Each row is a point. The points of each table are mixes of a few directions, plus a little noise. Count the directions of each table, and those that both share. Where both have some left over, give the other angles between the two spaces (their principal angles), to ten degrees, smallest first.
In the rows, zero is written as 128.

First, 5 rows:
[[109 112]
 [174 169]
 [142 141]
 [122 123]
 [ 93  96]]
Second (6 x 2):
[[124 127]
 [149 132]
 [104 123]
 [ 88 120]
 [199 143]
 [104 123]]
Directions: first 1, second 1, shared 0; angles 30

First:
[[120 134 120  86]
 [168 114 124  90]
 [139 142 138 163]
 [ 94  79 111  88]
 [113 128 123 108]
 [ 81 120 127 153]
 [165 143 139 156]
 [144 163 144 180]]
Second, 5 rows:
[[106 145 105 122]
 [112 123 121 136]
 [168 102 108  68]
 [108 121 125 145]
 [147 148 183 168]]
Directions: first 3, second 3, shared 2; angles 40

First, 8 rows:
[[ 88  87  88 122 107 128 133 127]
 [134 135 134 129 131 128 127 128]
 [ 75  73  75 120 100 129 135 127]
 [138 139 138 129 134 128 127 128]
 [ 86  85  86 122 106 128 133 127]
 [199 201 199 139 166 127 119 129]
 [173 174 173 135 152 128 122 129]
 [130 130 130 128 129 128 128 128]]
Second:
[[119 120 104 115 135 112 107 121]
 [128 110 131 106 126 103 118 121]
 [103 118  78 110 133 112 105 129]
 [149  73 198 148 106 126 136  75]
 [139 169 124 127 144 133 129 151]
 [102  73 127 131  96 132 148 116]
 [125 174 106 119 138 136 139 172]
 [178 187 186 182 148 174 142 121]
 [119  86 136 103 113  99 125 116]
 [118 171  91 139 141 152 131 158]]
Directions: first 1, second 4, shared 1

First:
[[159 131 111 147 119 128 114  65 103 170  96]
 [119 152 110 141  98 113 129 114 131 125 110]
 [141  82 140  97 171 145 121 127 113 149 135]
 [110  75 173  90 157 130 133 180 123 111 154]
 [108 163 145 153  99 117 142 168 152  86 150]
 [121 135 144 139 115 121 132 144 132 113 136]
 [128 121 142 122 146 138 132 150 135 119 149]
 [189 168 124 178 161 172 125  98 138 149 157]
 [ 77 124  65  84  87  88 125 107 125 132  66]]
Second (8 x 11):
[[128 140 175 175  68  96 128 124 107 117 118]
 [ 87  97 171 115  82  84 132 160 110 103 114]
 [166 164 114 163 143 155 125 101 137 143 140]
 [116 101  72  58 195 158 128 138 149 139 132]
 [160 157 113 153 150 156 127 111 140 139 144]
 [143 141 122 143 129 135 126 113 128 136 128]
 [100  87  89  61 154 126 124 129 127 140 105]
 [125 137 168 155 103 116 134 150 127 106 143]]
Directions: first 4, second 3, shared 3

First (10 x 14):
[[134 127 124 136 123 130 125 124 139 135 117 127 130 128]
 [ 67 138 169  46 181 112 158 173  11  53 249 134 111 126]
 [138 126 121 142 119 131 123 121 148 141 108 127 131 128]
 [140 126 120 144 118 131 122 119 150 142 105 127 131 128]
 [121 129 133 119 134 126 131 133 115 120 142 129 126 128]
 [145 125 117 151 113 132 120 116 160 148  95 126 133 129]
 [124 129 131 123 131 127 130 131 121 123 135 128 127 128]
 [141 126 119 146 117 131 121 118 153 144 102 127 132 128]
 [127 128 129 127 129 128 128 129 126 127 130 128 128 128]
 [143 125 118 149 115 132 120 117 157 147  98 127 132 129]]
Second (8 x 14):
[[127 162 129 103 161 123 148  86  81 151 175 134 152 150]
 [132 113 104 126 122 132 118 163 150 122 115 136  95 125]
 [151 139 113 124 116 114 127 104 124 178 127  97 139 116]
 [139 112 100 128 115 128 115 160 154 135 109 125  96 119]
 [122 148 160 130 136 123 142  82  98 135 146 118 172 133]
 [128 119  99 116 137 134 122 164 140 118 130 149  90 135]
 [110 119 191 165 105 131 130 103 133  94 103 112 175 114]
 [114 112 127 131 133 139 123 163 143  90 120 152 104 134]]
Directions: first 1, second 3, shared 0; angles 40

First, 9 rows:
[[122 111 156 143 116  93  95 111 110 147 107  80 131 137 124 153 133 110
  154 105]
 [136 124  99 104 121 134  96 132 162 146 123 134 129 150 128 107 129 127
  119 147]
 [123 122 150 147 123 107 109 116 111 128 119  95 132 117 126 154 131 111
  138 105]
 [128 115 135 136 112  99  65 111 135 146 109  80 135 131 125 150 134  99
  136 109]
 [138 133  85  89 133 160 145 148 165 139 137 178 122 159 130  79 124 156
  113 171]
 [123 111 150 130 121 103 119 119 111 153 109 101 126 156 124 133 130 128
  159 121]
 [130 140 109 106 145 165 198 151 131 120 147 190 118 142 131  88 120 169
  121 161]
 [131 168 103 126 160 193 226 157 128  65 178 218 122  77 137 105 117 161
   81 151]
 [119 128 165 171 122  98  99 106  98 108 124  76 138  81 127 184 133  91
  131  82]]
Second, 9 rows:
[[124 137 121 114  87 116  38 114 158 136 139 106 142 117 117 158 121 116
   91  93]
 [108 157  82 151 171 140  66 127 147 115 143 129 135 129 122 123 138  60
  155 103]
 [146 109 142 129 139 126 189 136 113 128 103 128 120 125 143 116 134 153
  130 162]
 [114 132 148 132 123 133 157 127 104 123 147 143 123 135 118 130 120 140
  145 116]
 [128 139 119 111 103 116  61 123 153 139 126 111 139 123 126 148 122 131
   92 102]
 [175  71 144 157 151 119 214 129 116 114  75  95 117  92 160 110 156 114
  140 211]
 [138 128 113  86 146 145 197 156 130 155 110 175 116 179 140  78 123 199
  125 169]
 [124 113 143 111  67 131 102 112 142 134 161 133 128 133 105 135 116 128
  120 127]
 [ 94 165 139 160 164 126 128 127  89 108 147 132 132 119 122 154 123 111
  154  68]]
Directions: first 3, second 5, shared 2; angles 80

First:
[[160 109 152 139 140 113 143 147 109 149  89 136 118 162 110 165 135 123
  165 120 177 140  70 129  76 144 209 109 107 104  91 155]
 [147 105 137 150 118 156 126 144  96 136  96 139 100 147 142 155 133 132
  139 124 133 144  87 131 100 121 167 143 104  81 129 143]
 [116 140 120 112 133 112 121 121 154 120 149 128 148 116 128 112 128 127
  118 133 116 119 148 133 150 122  95 115 144 159 131 121]
 [110 155 124 112 139 101 146 106 147 126 156 103 146 110  99 100 117 122
  122 127 136 111 178 112 148 153 105 125 148 169 123 110]
 [123 138 128 121 134 115 135 121 136 128 137 119 136 123 115 119 124 125
  128 128 134 121 144 123 133 139 123 123 136 145 123 123]
 [ 90 167 113 116 127 124 148  91 138 117 173  86 137  89 103  78 108 125
  102 128 111 105 220  99 173 156  68 156 153 168 149  90]
 [166  87 148 161 119 161 126 159  80 146  70 151  89 167 146 180 140 132
  156 121 150 156  46 137  72 118 209 137  88  55 117 160]
 [112 124 103 111 115 142  79 134 164 102 153 161 149 111 180 113 140 138
   95 144  65 128 130 161 173  71  48 116 145 145 162 125]]
Second:
[[ 94 152 100 114 130 142 107 112 147 118 158 128 134 102 144  93 122 137
  106 134 103 121 182 125 178 110  66 142 144 151 157 116]
 [164  91 160 161  97 139 158 142  88 123 101 115 110 144 123 164 132 116
  128 124 113 135  76 129  78 147 169 140 109  84 121 120]
 [105 145 112 121 129 139 120 114 136 123 147 122 129 110 133 104 122 133
  114 130 115 122 168 121 159 123  91 143 137 141 147 117]
 [151 121 150 135 142 106 154 135 111 148 101 120 122 152  96 152 128 120
  160 119 179 132  97 119  84 158 199 115 115 117  91 143]
 [ 97 169 101  92 176 102 106 115 168 146 145 141 148 124 116  98 123 138
  148 127 178 122 173 122 164 121 120 104 144 177 114 148]
 [149  95 139 142  97 143 120 145 121 110 120 141 128 133 156 150 140 125
  110 135  81 135  82 151 114 106 114 126 123 104 141 123]
 [145 106 134 128 119 125 113 146 137 120 119 151 137 140 149 148 141 127
  126 134 109 134  83 152 116 104 128 107 126 121 126 138]
 [174  87 170 167  96 136 171 143  77 128  92 108 104 150 111 172 131 113
  135 121 125 137  66 123  62 161 191 142 103  75 112 121]
 [ 75 207  92  77 214  81 122  94 171 172 150 121 145 122  75  76 108 140
  174 116 243 114 225  92 173 155 149 108 148 203  93 155]
 [129 108 119 128 102 147  96 140 144 102 139 153 139 119 174 131 140 132
   97 141  62 131 107 159 148  83  71 123 134 123 157 121]
 [124 125 130 143 107 150 141 119 108 118 135 108 114 114 129 121 121 127
  109 128 101 125 148 116 133 138 109 159 126 112 148 107]]
Directions: first 3, second 3, shared 2; angles 40

First:
[[140 124 144 101 123 118 128 175 154 143 108 108 121 114 131 113  88 116
  135 134 119  99 116 119 138 123 143 150 110 147 136 130]
 [140 124 144 101 123 118 129 174 153 143 108 109 121 114 132 113  89 117
  135 134 119 100 117 119 138 123 143 149 111 146 136 129]
 [110 134 103 169 136 142 127  58  90 105 158 157 138 149 122 150 187 145
  118 119 142 171 145 141 112 135 105  95 154 100 117 126]
 [127 128 126 131 128 129 128 124 126 127 130 130 129 129 128 129 132 129
  127 127 129 131 129 129 127 128 127 126 130 126 127 128]
 [108 135 100 175 137 145 127  48  84 102 162 162 139 152 122 154 195 148
  116 118 144 177 148 143 110 136 101  91 158  96 115 126]
 [153 120 162  71 117 108 129 225 181 159  87  87 115  98 135  97  46 104
  142 141 109  69 104 110 150 118 160 173  92 166 144 131]
 [147 121 154  84 119 113 129 203 169 152  96  97 118 105 134 104  65 110
  139 138 113  82 110 114 145 121 153 163 100 158 140 130]
 [122 130 121 141 131 132 128 107 116 121 137 137 131 134 126 135 146 133
  125 125 132 141 133 132 123 130 121 118 136 120 125 128]
 [106 135  98 178 138 145 127  43  81 100 164 164 140 154 121 155 200 149
  115 117 145 180 149 144 109 136 100  89 160  94 114 126]
 [150 120 159  77 118 110 129 215 176 156  91  91 116 101 135 100  55 107
  141 139 111  75 107 112 148 119 157 169  96 162 142 130]
 [105 136  96 181 138 147 127  37  78  99 166 166 140 156 121 157 205 150
  114 116 146 184 150 145 108 137  98  86 162  92 113 125]]
Second (11 x 32):
[[106 140  72 125 120 143 121 139  73 151 107 140 145 171 110  83 135 112
   87 142 111 133  67  84 133 160 148 120  62 115 134 128]
 [129 132 148 154 138 113 139  93 135 105 153 128 122 101 130 126 169 163
  163 121 144 173 193 161 135 122 111 108 194 107 146 139]
 [107  91 155 183 124 144 135  89 162  96 172 133 120 108 141 133 177 164
  153 104 135 162 201 170 108 114 100 119 219 108 133 151]
 [157 138 163 142 136 106 136 136 155 111 158 116 120  90 134 130 132 151
  165 117 137 142 201 168 142 126 101 124 181 128 144 128]
 [140 139 126  95 129 118 126 151 126 143 103 121 127 130 126 132  96 109
  122 140 126 104  94 110 136 126 145 139  90 144 124 118]
 [177 175 102  96 133 120 113 177  93 149 125 133 144 155 119 154  70  84
   90 133 118  76  81 109 138 157 114 136  36 159 105  84]
 [ 93 101 108 146 115 155 125 121 122 132 125 136 132 149 127 105 146 127
  108 125 117 132 105 111 113 132 138 129 123 116 127 144]
 [147 150 166 116 156  90 142  56 138  99 131 129 113  89 134 190 156 156
  180 133 170 166 179 165 135  90 121 106 193 122 124 121]
 [132 124 111 110 122 149 114 139 121 140 116 138 135 160 130 166  92  90
   89 127 120  79  68 106 108 127 131 144  70 152  92 107]
 [118 119 133 147 125 129 132 124 134 121 139 126 126 119 129 107 148 145
  139 123 127 147 155 138 130 130 124 123 157 116 142 141]
 [102  98 123  94 108 140 126 182 149 160  79 109 123 135 129  80  89 107
  113 143 104  93  66  85 130 123 176 160  84 141 138 147]]
Directions: first 1, second 5, shared 1
